Every row gives one point. The points of each table are mixes of a few directions, plus a little noise. Count the directions of each table, and those that both share. Where both have some left over, give the other angles between the two spaces (their principal angles), to ten degrees, smallest first.

First:
[[-31  19  35]
 [  6 -37 -36]
 [ 34 -22 -37]
 [-10  39  38]]
Second, 4 rows:
[[-22  -8 -56]
 [-13 -11 -37]
 [ 27  -9  60]
 [  9  29  30]]
Directions: first 2, second 2, shared 1; angles 90

First:
[[ 27 -12   2   0]
 [-25  -3   2 -10]
 [ 60 -31  -5  -7]
 [ -9  30 -43  14]
 [-28  -3  15  -9]
 [-13  -3 -33 -14]
 [-19  11  31   9]
 [  8  10  29  17]]
Second (8 x 4):
[[ -2 -14 -25 -17]
 [ 29  20 -20  22]
 [ 19  24   9  29]
 [-39 -18  45 -19]
 [-19 -18   3 -20]
 [-14   1  28   1]
 [ -6 -14 -16 -17]
 [ 32  20 -26  22]]
Directions: first 3, second 2, shared 2

First, 8 rows:
[[  5   1  -7   6 -11  -1]
 [ -4 -19 -30  11 -11   8]
 [ 18  -4   1 -10  -2  34]
 [-26 -17 -26  17   2 -22]
 [ 26   1   0  -7 -14  32]
 [-11 -20 -16   1   9  13]
 [ -2  48  60 -12  14 -48]
 [ -8  11  19  -6  14 -15]]
Second (7 x 6):
[[-23  47   5   1 -25  47]
 [-19  28   8  -9 -19  24]
 [ 16  -6 -14  42  -1   7]
 [ -5 -16  10  -9 -10 -24]
 [ 19 -27 -10  12  19 -22]
 [  5 -11   2 -10   9 -11]
 [  7 -13   3 -31  27 -20]]
Directions: first 3, second 3, shared 0; angles 40, 60, 70

First:
[[ -5  40  -4 -14  31  26 -43 -14]
 [ -5   1   5  21 -29   4  25  14]
 [ 26 -17  24 -22 -11  12  16   4]
 [ 18 -10 -28  10  22  -6   2 -11]
 [  7 -21   0  -2 -23  -9  37  21]
 [ -2  -4  16  15  -3  -1 -12 -16]
 [  5   3 -20  25  11  -1  -1 -11]
 [-60  21  -8 -30  19 -29 -48   5]
 [ 18 -16  15  -3 -18   7  25   8]]
Second (10 x 8):
[[ 27  -1 -13  -2  -6  13 -34  13]
 [  9   7  32   7  -8   2  -2  25]
 [ -9   8  50  -1   1 -16  45  39]
 [  5  -5 -11   7  16   5  -8  21]
 [ 33 -23   7 -38 -25 -11 -26 -22]
 [-42  20 -10  16  -1   0  34 -41]
 [ -6  25 -32  21   3  21  -4   4]
 [-23 -28   0  -9  15 -22  15 -35]
 [  9  -2 -39  -7   3   8 -13  -8]
 [ -1  -5  17   7   2  -1  -7   3]]
Directions: first 5, second 5, shared 2; angles 30, 60, 90

First, 8 rows:
[[-29  21   2 -35  16  10 -39 -21 -23]
 [ -7  18 -18 -17   3   3 -16   0 -17]
 [  8 -21  29  11  -5  -2   3   2  26]
 [ 17   1 -27  19  -9  -8  32  15  -4]
 [  8 -11  21  -6 -10   1 -19   9  21]
 [-20  12  -7  -8  14   5  -2 -19 -22]
 [ 23   5 -36  19 -12  -9  31  22  -6]
 [  0 -25  36  17   2  -2  11  -9  24]]
Second (8 x 9):
[[-19   4  15 -29  -1  29 -11 -29  10]
 [  2  -1  19   7   9   4 -10  -4  17]
 [ -4  15  -1   1   3   6 -15   6  25]
 [ 25  11 -55  40   1 -15  60  17 -28]
 [  1 -33  41  -9  -2 -21 -27   5 -13]
 [  2   1   9   6   4  -3 -10   6  12]
 [  3  -5 -13  -1  -4  -2  21  -4 -23]
 [-10   9 -14 -16 -10   2  -8   5  -1]]
Directions: first 3, second 4, shared 1; angles 30, 50

First (10 x 11):
[[ -4   0   9   1   3  -1  -9   2  -8  -9   0]
 [ 11   0 -23  -4  -8   4  21  -6  19  24  -1]
 [  8   0 -16  -2  -6   2  15  -4  14  18  -1]
 [ -1   0   0   0  -1   0   0   0  -1  -1  -1]
 [  0   0   1   0   1   0  -1   1  -1  -1   1]
 [-19   0  40   6  14  -6 -36  11 -33 -43   1]
 [-12   0  24   3   8  -3 -21   7 -20 -26   1]
 [ -7   0  16   3   6  -2 -14   4 -13 -17   1]
 [ -1   1   5   1   1  -1  -4   2  -3  -4   0]
 [ 26  -1 -55  -9 -19   7  49 -15  45  60  -2]]
Second, 11 rows:
[[  8   2 -20  -6  -6   4  22 -12  15  19  -2]
 [-18  29  -6 -19   1 -26 -16   3 -13  11 -15]
 [  4   2   0   8  -5 -15 -27  35  -2  16  -1]
 [ 18 -28  -2  14  -2  30  30 -16  19  -8  13]
 [ 19 -10 -21   6 -10   8  18   3  23  25   4]
 [ 25 -24 -14  15  -9  21  24   1  26  15  11]
 [ -1   3  -3  -4   0   0   5  -6   0   1  -1]
 [ -5  -1  22  12   3 -15 -44  38 -18  -9   1]
 [-18   7  19  -8  11   2  -3 -20 -19 -30  -3]
 [-10   4  14  -1   6  -4 -12   0 -14 -16  -1]
 [-20  16  11 -16   9  -4   1 -25 -18 -23  -7]]
Directions: first 1, second 3, shared 1

First:
[[ 14  -4  18   9  25  14  20  -8  10  15   3  28]
 [  7   6  -5  -2  19  -2  14  40  36  12   6  15]
 [-24 -26  27   5  39 -17  24  26  -4   4  14  19]
 [-20 -15  -1 -12 -41   3 -28  -5 -28 -10  23 -26]
 [ 17 -13  23   5  -5 -21   5 -18  19  -5   9  -1]
 [  7  21 -19  26  -2   9  13 -40   3 -10 -37  -6]
 [ 29   8  12   2  14 -19   6 -19  18  -2 -17   7]
 [-24  -5  -5 -28 -13   9 -35   4 -60  -2   7 -14]
 [-30  -4 -20 -17 -17  27 -18  38 -22   8  24  -7]
 [ 24  32 -30  11 -17  -3  -2 -18  29 -10 -32 -16]]
Second:
[[-15 -16  11  -7 -13  -3 -13  -8 -27  -5  14 -10]
 [ -9  23 -26 -31   8  10 -31  23 -43   4 -19  -5]
 [-13 -16   8  17   4   6  22   9  17   4  17   8]
 [  0  14 -16   1   4  39   1  -2 -12  14  -6  13]
 [ 34  -1  16  17 -22 -45   4 -46  39 -23 -12 -20]
 [-12  -1  -8  11 -10 -19   5   1  10 -15  -6 -17]
 [-16   6 -12 -28   5   3 -26  22 -40   1  -5  -6]
 [ 31  -9  26  19  24   9  37   2  55  21  17  37]]
Directions: first 6, second 5, shared 5

First (10 x 14):
[[ 54 -10 -24   0 -59  -2 -15 -39  28   3 -14 -11  30 -26]
 [ -9   1   4   0  10   1   3   7  -4   0   2   2  -5   5]
 [-19   3   8   0  21   0   5  13 -10  -1   5   4 -11   9]
 [ 54 -10 -24   1 -59  -2 -15 -38  27   3 -14 -11  30 -26]
 [ -9   2   4  -1   9   0   2   6  -5   0   3   2  -5   4]
 [-54  10  25  -1  60   2  15  39 -28  -2  14  11 -30  27]
 [-23   4  10   0  26   1   6  17 -13  -1   6   4 -13  12]
 [-13   2   5   0  15   0   4   9  -7   0   4   3  -7   7]
 [-15   2   7   0  17   0   5  11  -8  -2   3   3  -8   7]
 [ 35  -6 -16   1 -38  -2 -11 -25  18   2  -9  -7  19 -17]]
Second, 10 rows:
[[ 39 -19 -11   3 -32  19   2 -36  17  -4   1 -19  26 -27]
 [-28  26   3  -5  14 -34 -14  35  -9   8 -12  25 -24  27]
 [-17  27  -3  -5  -1 -39 -20  29  -3  10 -17  25 -19  24]
 [  3   1  -2   0  -4  -3  -2  -1   2   1  -2   1   1  -1]
 [-15 -13  14   3  29  27  21  -1 -11  -8  18 -11  -2  -3]
 [-30  -7  19   2  43  22  22  12 -18  -7  19  -5 -11   7]
 [-24  19   4  -4  15 -24  -9  28  -9   6  -7  19 -19  21]
 [  1   7  -4  -2  -7 -12  -8   5   2   3  -7   7  -3   4]
 [ 32 -21  -8   4 -23  24   7 -34  13  -5   5 -20  24 -26]
 [ 40 -20 -12   3 -33  20   2 -38  18  -4   1 -20  27 -28]]
Directions: first 1, second 2, shared 1

First:
[[  3 -23  15   3  -2 -18 -25  -3 -30   4 -29   3  13 -27  13 -11 -19  -5]
 [  9  15 -30 -12  -3 -11  12 -12  10  -3   4  21 -15  22 -11  17  17   6]
 [-18  11  10  18   4  27  60 -17  15  25  51 -20  27  12   8  20 -11 -10]
 [  1   0   7  -5   2   8 -24  21   9 -15  -7  -9 -15  -1  -6 -14   9   5]
 [  9   4  -8 -14  -1  -3 -36  23  10 -24 -19   5 -29   5 -15 -13  20  12]
 [  0 -15   9   5  -2 -12  -5 -10 -21   9 -13   4  16 -18  11  -1 -16  -6]
 [-10 -13  22  15   0   3  17 -14 -18  20   7 -10  31 -18  17   2 -25 -13]
 [ -4  18 -11  -2   2  16  24   2  24  -2  26  -5  -8  22 -10  10  13   3]
 [  9   1 -12 -11  -1 -10 -24  10   2 -15 -18  11 -20   3  -9  -7  12   7]]
Second (9 x 18):
[[ -1   7  -3  -3   1   8  -1   8  13  -7   6  -4 -10   9  -7  -2  10   4]
 [-12   0  25   9   4  27   2  18  12  -1  17 -28   6  -4   3 -13  -3  -3]
 [ 10 -11 -14  -3  -5 -32  -1 -26 -28  12 -22  27  10 -10   8  12 -12  -2]
 [ -1  12  -6  -5   1  12  -1  13  20 -11   9  -5 -15  14 -11  -2  16   6]
 [  6  12 -19 -10   0  -3  -2   3  13 -10   0  10 -19  16 -12   5  17   7]
 [ -4  15  -1  -4   3  22  -1  21  28 -15  16 -14 -19  17 -13  -6  19   6]
 [ 10 -27  -4   5  -7 -47   1 -42 -54  26 -33  32  32 -29  23  15 -33 -11]
 [  8  -6 -12  -3  -4 -23  -1 -18 -19   7 -15  21   5  -5   5  10  -7  -1]
 [-16  -2  35  14   6  35   3  22  14  -1  21 -38  10  -7   5 -18  -6  -5]]
Directions: first 3, second 2, shared 2

First, 8 rows:
[[ -1   5  10  -3   1   7  15  -3   1  -8  -1   0  -2   8   8  20   4   1
   30  17   3   0 -13 -23]
 [  1  -3  -5   2  -1  -4  -8   2   0   5   1   0   1  -5  -5 -11  -2   0
  -17 -10  -2   0   7  13]
 [ -1   4   8  -3   1   5  12  -2   0  -7  -1   0  -2   6   7  15   3   1
   25  14   3   1 -10 -18]
 [ -1   5   9  -3   1   6  14  -3   1  -7  -2   0  -2   7   8  17   3   1
   28  16   3   0 -11 -21]
 [ -1   5   9  -3   1   6  14  -3   1  -8  -1  -1  -2   7   8  18   4   0
   28  16   4   1 -12 -21]
 [  2 -10 -19   7  -2 -13 -30   6  -1  16   3   0   5 -15 -16 -38  -8  -1
  -60 -34  -7  -1  25  45]
 [  0   2   4  -1   0   3   6  -1   0  -4  -1   0  -1   4   3   8   2   0
   13   7   2   0  -6 -10]
 [  1  -8 -14   5  -2 -10 -22   5  -1  13   2   0   4 -12 -12 -29  -6  -1
  -46 -26  -6  -1  19  34]]
Second (10 x 24):
[[ -1   6  11  -5   2   7  17  -3   1  -9  -2   0  -3   9  10  22   5   0
   35  20   4   1 -14 -26]
 [  1 -10 -17   6  -2 -12 -28   6  -2  16   3   0   5 -14 -15 -36  -7  -1
  -57 -32  -7   0  23  42]
 [  1  -3  -5   1   0  -4  -8   1  -1   4   0   0   1  -4  -4 -10  -2  -1
  -16  -9  -2  -1   6  12]
 [  0   1   1  -1   0   0   1   0   0   0   0   0   0   0   1   0   0   0
    1   1   0   0   0   0]
 [ -1   8  15  -6   2  11  24  -5   2 -13  -2   0  -4  12  15  31   6   1
   48  27   6   1 -19 -36]
 [ -2   9  17  -6   2  11  26  -5   2 -14  -3   0  -5  13  15  33   6   1
   52  29   6   1 -21 -39]
 [  0  -1   0   0   0   0  -1   0   0   0   0   0   0   0  -1  -1   0   0
   -3  -1   0   0   0   1]
 [  1  -3  -5   3  -1  -4  -8   2  -1   4   0   0   1  -4  -5 -11  -2   0
  -18 -10  -2   0   7  13]
 [  1  -1  -2   1  -1  -1  -3   0   0   2   1   0   0  -1  -2  -4  -1  -1
   -6  -3  -1   0   2   5]
 [  0  -6 -12   5  -2  -9 -19   4  -1  10   2   0   3  -9 -10 -24  -5  -1
  -37 -21  -4  -1  15  28]]
Directions: first 1, second 1, shared 1

First:
[[ 13  13   0  -1  25 -12 -16   1   0  -6   7  -2   1  -4  16  -4  -1 -11
    2   0   7  -5   3 -11  13  -9 -11   7 -12   5 -10  -2]
 [-13  27 -39 -11   3  -6  16  19  24   5 -16  35  15 -20  -2  -8 -15 -31
   19  56 -12  17  -3 -12 -11 -13  48  -5 -45   2  -7  -8]
 [  3 -27  28   7 -13  10  -6 -14 -17   0   7 -26 -12  18  -6   8  14  28
  -16 -41   5 -11   1  13   2  14 -30  -1  41  -5   9   5]
 [  1  14  17  16 -10  18  24  -5  -9 -17  13  -4  -2   5   2   0 -12  19
    3 -14   2  14  -5  16  -6   4  -2   4 -12  13  27  17]
 [-27 -51 -42 -28 -20 -25 -24  13  21  42 -32  22   5 -14 -34   8  15 -28
   -3  35 -11 -21   4 -21 -12   3  19 -12  33 -34 -44 -26]
 [-26 -57   4  31 -38 -13   5  -3 -16  -2  34  15  -4 -29 -37  18 -28  14
    2 -33  23 -10   0   3 -20  15 -47  30  14  -6  -6  36]
 [ 16  37  15  -4  10  23  15  -4   0 -10  -9 -17  -2  24  21  -9  10  12
   -3   1 -12  14  -3  13   7  -2  21 -15  -8  12  25  -7]
 [ 33  44  16 -10  44   5 -14  -5  -2 -13  -3 -23  -2  21  40 -13  16  -2
   -4  -3  -2   2   2  -3  26 -12   1  -8 -12  14   7 -14]]
Second, 8 rows:
[[ -9 -13  27 -20  11 -19 -27 -31 -32   4 -12 -27  -5  16   0 -39 -10   8
   -8 -12  25 -15   4  -8 -15   1 -36  -1 -10  -1  -7 -22]
 [ 18  43  -9 -40   4  29  47   4  15 -19  11 -21 -34   0  60  14  -2   8
  -13   8  -3 -27   0   5  52  22  -3  47 -44  19 -24  30]
 [-27 -15  -2 -23 -26   3   8 -10 -16  16  -1   6  18  12 -37  -5  18   4
   23   3   1   8   3  -2  -9   5  24 -13  22 -15   5 -31]
 [ 12  -8 -11  12   9  15  -5  17   3  19 -11  -9   5  -8 -12  14   3  -2
   -7  -4 -11   1  -6   5  -4  -2  -6   1  11   3  19   0]
 [-21  -1 -11  33 -30 -15  10   6  18 -18  27  53  16   5 -29  26  16  -7
   28  -8 -10  33  -4  -6 -18  -1  51 -35  44 -24   7   7]
 [ 27  13   6  18  25   5 -18  -8   3  -8 -11 -15 -13   5  14  -7 -13   7
  -21 -13   5   2 -11   2  -5   6 -30  -3 -10   8  13  11]
 [  4 -14 -16  10   8   9  16  43  -2  15  17  -5  -7 -16   9  41   7 -11
  -11 -22 -18 -25  -7  -2   9  -1  -6  29  15   3   1  22]
 [ -5  -5  15  11  -2 -29 -30 -22  10 -11 -22  17  23 -15  -7 -44 -19  -9
   10  49  11  22  18   3 -12 -33   5 -26 -29   2 -13 -13]]
Directions: first 4, second 6, shared 0; angles 30, 40, 40, 70

First (10 x 32):
[[  2   5  -3   0  -7   4  -4  -6   4   3   0   0  -1   9  -1  -5  -7  -2
    2  -5   2   3   2   0  -3   9  -2  -1  -3  -3   9  -2]
 [  4   8  -4   0 -11   7  -6 -11   6   5   0   1  -1  15  -2  -9 -11  -3
    3  -8   3   5   3   0  -5  14  -3  -1  -5  -4  14  -3]
 [  2   5  -2   0  -6   4  -3  -6   3   3   0   1  -1   8  -1  -5  -6  -2
    2  -4   1   3   2   0  -3   8  -2  -1  -3  -2   8  -2]
 [ -6 -11   6  -1  15  -9   8  14  -9  -7  -1  -1   2 -20   2  12  16   5
   -5  11  -4  -6  -5   0   7 -19   4   1   7   6 -19   4]
 [ -7 -15   8   0  21 -12  11  19 -12  -9  -1  -2   3 -26   3  16  21   6
   -6  15  -6  -8  -6   0  10 -25   6   2   9   8 -25   6]
 [-10 -19  11  -1  27 -16  14  25 -15 -12  -1  -2   4 -35   4  21  27   8
   -7  19  -7 -11  -8  -1  12 -33   8   2  11  10 -33   8]
 [ -8 -16   9  -1  23 -14  12  22 -13 -10  -1  -2   3 -30   3  18  24   7
   -6  17  -7 -10  -7  -1  11 -29   7   2  10   9 -29   6]
 [ 11  22 -12   1 -31  19 -16 -28  17  13   1   2  -4  39  -5 -24 -31  -9
    8 -22   8  12   9   1 -14  38  -9  -3 -13 -12  38  -8]
 [  2   4  -3   0  -6   4  -3  -5   3   3   1   1  -1   8  -1  -5  -6  -2
    2  -4   1   2   2   0  -3   7  -2  -1  -3  -2   7  -2]
 [  9  18 -10   1 -25  15 -13 -23  14  11   1   2  -3  33  -4 -19 -26  -8
    7 -18   7  10   8   0 -11  31  -7  -2 -11  -9  31  -7]]
Second:
[[  4  15   1 -18  10  -2   4  11  -4  14 -14  12   5 -11 -10  -6  14  -1
    4  -3  15   7  -7   1   2  -5   7   4   4  -5  -7  -4]
 [  9  15 -11  23 -40   3  -4 -53  24  -5  24 -16  14  44   3  -1 -60  11
    3 -26   2   8  34  29 -12  58 -44 -19 -26 -16  56  -1]
 [  2   6   2 -11  11   0   3  14  -6   8 -10   9   0 -12  -5  -1  17  -2
    0   5   5   3 -10  -4   3 -11  12   6   7   0 -12  -2]
 [  6  15  -1 -10   2   0   4   1  -1  12  -7   7   5  -3  -7  -4   4   2
    2  -5  10   7  -1   4   1   4   2   1   1  -7   3  -3]
 [ -7 -20   4   4   6  -4  -5  10  -5 -14   3  -4  -9  -7   7   2   8  -4
   -1  10 -10 -10  -4 -10   2 -18   7   1   5  11 -17   4]
 [ -7 -31   1  35  -6  11  -4  -4  -1 -20  16 -22 -14   5  18  16  -6   0
  -14  16 -33 -15  -1 -10   0  -8   5   2   5  14  -1   7]
 [ -9 -20   3  -1   6 -10  -6   8  -4 -16   3  -2  -5  -3   6  -2   3  -4
    3   6  -5  -9   0  -8   1 -14   1  -3   1  10 -15   4]
 [  7  15  -2  -2   2  10   7   2  -2  15  -8   3   2  -5  -4   2   8   1
   -4   2   3   7  -7   2   1   2   9   6   5  -6   2  -3]
 [  2   9   1 -14  10  -2   2  10  -5   9 -11  10   2 -11  -7  -5  14  -2
    3   1  10   2  -6  -2   2  -8   8   5   4  -2  -8  -2]
 [ -3  -2   0  -6  -1  -8  -3  -1   1  -5   1   2   3   2   0  -4  -3  -1
    5  -4   4  -2   5   1   0   1  -7  -3  -4   1  -1   1]]
Directions: first 1, second 3, shared 0; angles 30

First:
[[  3  -6  13  -2  21   9  -1  12 -15   3   5   1  11  16   1  -4 -25   3
   -7  14  -1 -15   9   8 -17 -10  -2   5 -16  15  -2 -14]
 [ -4  17 -19 -19  -4  -6   7   0  11   9 -10  -8 -20   4   0  -8 -14  -3
  -11  -3 -13   7  21   6  14   7 -10 -13  13  -7  -9   4]
 [ -6  22 -41 -11   8 -24  20  -6  38  -7  10  -4 -17   0 -16  -1  -9  -8
   -6 -19 -22  12  -3  -5  16  -2  -6 -29  21  -4   3   3]
 [ -9   9  -9   0 -36  -3  15 -28  40  -4  -7  -5 -34 -32 -31   2   5  13
  -26 -19   0  14  -7  -4  49   1 -26   5  36   3  35  -2]
 [  8 -29  52  21 -12  19   0  -1 -25  10  -9  10   7 -10   0  13  29   7
    7   6  21  -6 -13   1   1  -8   4  34 -26  15   9  -1]
 [  9  -9  17  -1  19   0   0  22 -35  21 -10   4  12  22  30   4  18 -17
   29  10  -2  -2  12   8 -26   1  22  -1 -40  -5 -41  15]
 [  8 -26  39  19   7  20 -20  11 -40  -1   3   8  31   5  17   5  13   4
   17  18  21 -15 -11  -1 -30  -3  16  23 -30   5  -5  -3]
 [-10  31 -39 -30   0 -12  16  -5  33   3  -5 -15 -31   5 -16 -14 -42   1
  -30  -7 -25   7  28   8  24   2 -25 -23  32   0   3  -8]
 [ -6  11 -19   1 -20 -10  11 -20  37 -10   3  -3 -20 -22 -23   2   4   6
  -15 -18  -4  12 -11  -7  31   1 -14  -5  29  -1  25   1]
 [  9 -17  11  17  34   1  -7  17 -21  -9  21  11  36  19  10   6   3  -7
   23   9   4 -12 -20  -5 -39 -12  21   0 -30   7 -11  -4]
 [ -1  -3  -2   8 -19  10 -41  -2 -24 -15  -1  -1  24 -10  28  -6  16   2
   18  11  20  -2  -7 -10 -22  26  17   2  11 -28  -8  10]]
Second (9 x 32):
[[  4  -2  -9  17   2   9  -4  13   4  -8  15  -2   0  -1  -5  21  11 -10
  -22 -11  25   1 -28 -16   2  -1   2   7  -4 -10  20 -10]
 [  5  -2 -10  22  -1  15  -5  17   6 -10  22  -3   1  -3  -6  27  15 -13
  -28 -11  32   2 -36 -21   3  -1   2   7  -6 -14  27 -12]
 [ -1  -4 -11  -3  38 -39   3  -1   1  -6 -27  -1  -3  23  -6   3 -15   1
    1 -32 -16 -12   6  16 -14  -4   8  17   8  19 -21  -1]
 [  5  -3 -16  25  13   3  -5  19   7 -14  15  -4   0   6  -9  33  12 -15
  -32 -25  33  -2 -40 -19  -1  -3   5  15  -4  -9  24 -14]
 [  3   3   8  10 -38  43  -4   7   1   3  34   0   3 -24   4   5  20  -5
  -10  27  26  12 -18 -22  15   4  -8 -14 -10 -23  30  -3]
 [ -7   8  33 -36 -46  23   6 -28 -11  26  -4   6   1 -25  18 -52  -8  23
   47  60 -38  11  56  18  12   7 -14 -35   0   0 -20  22]
 [  1  -4 -13   7  28 -24   0   6   3  -9 -12  -2  -2  17  -6  13  -5  -5
  -10 -28   1  -8 -10   4  -9  -4   7  16   4   9  -6  -5]
 [ -4   1   7 -16   3 -13   4 -12  -4   7 -17   2  -1   3   4 -19 -12  10
   20   6 -25  -3  27  17  -3   1  -1  -5   5  11 -21   9]
 [ -5   2  12 -26   2 -18   6 -20  -7  11 -26   4  -1   3   7 -31 -18  16
   32  12 -38  -3  42  25  -4   1  -2  -8   7  16 -32  14]]
Directions: first 5, second 2, shared 0; angles 50, 60
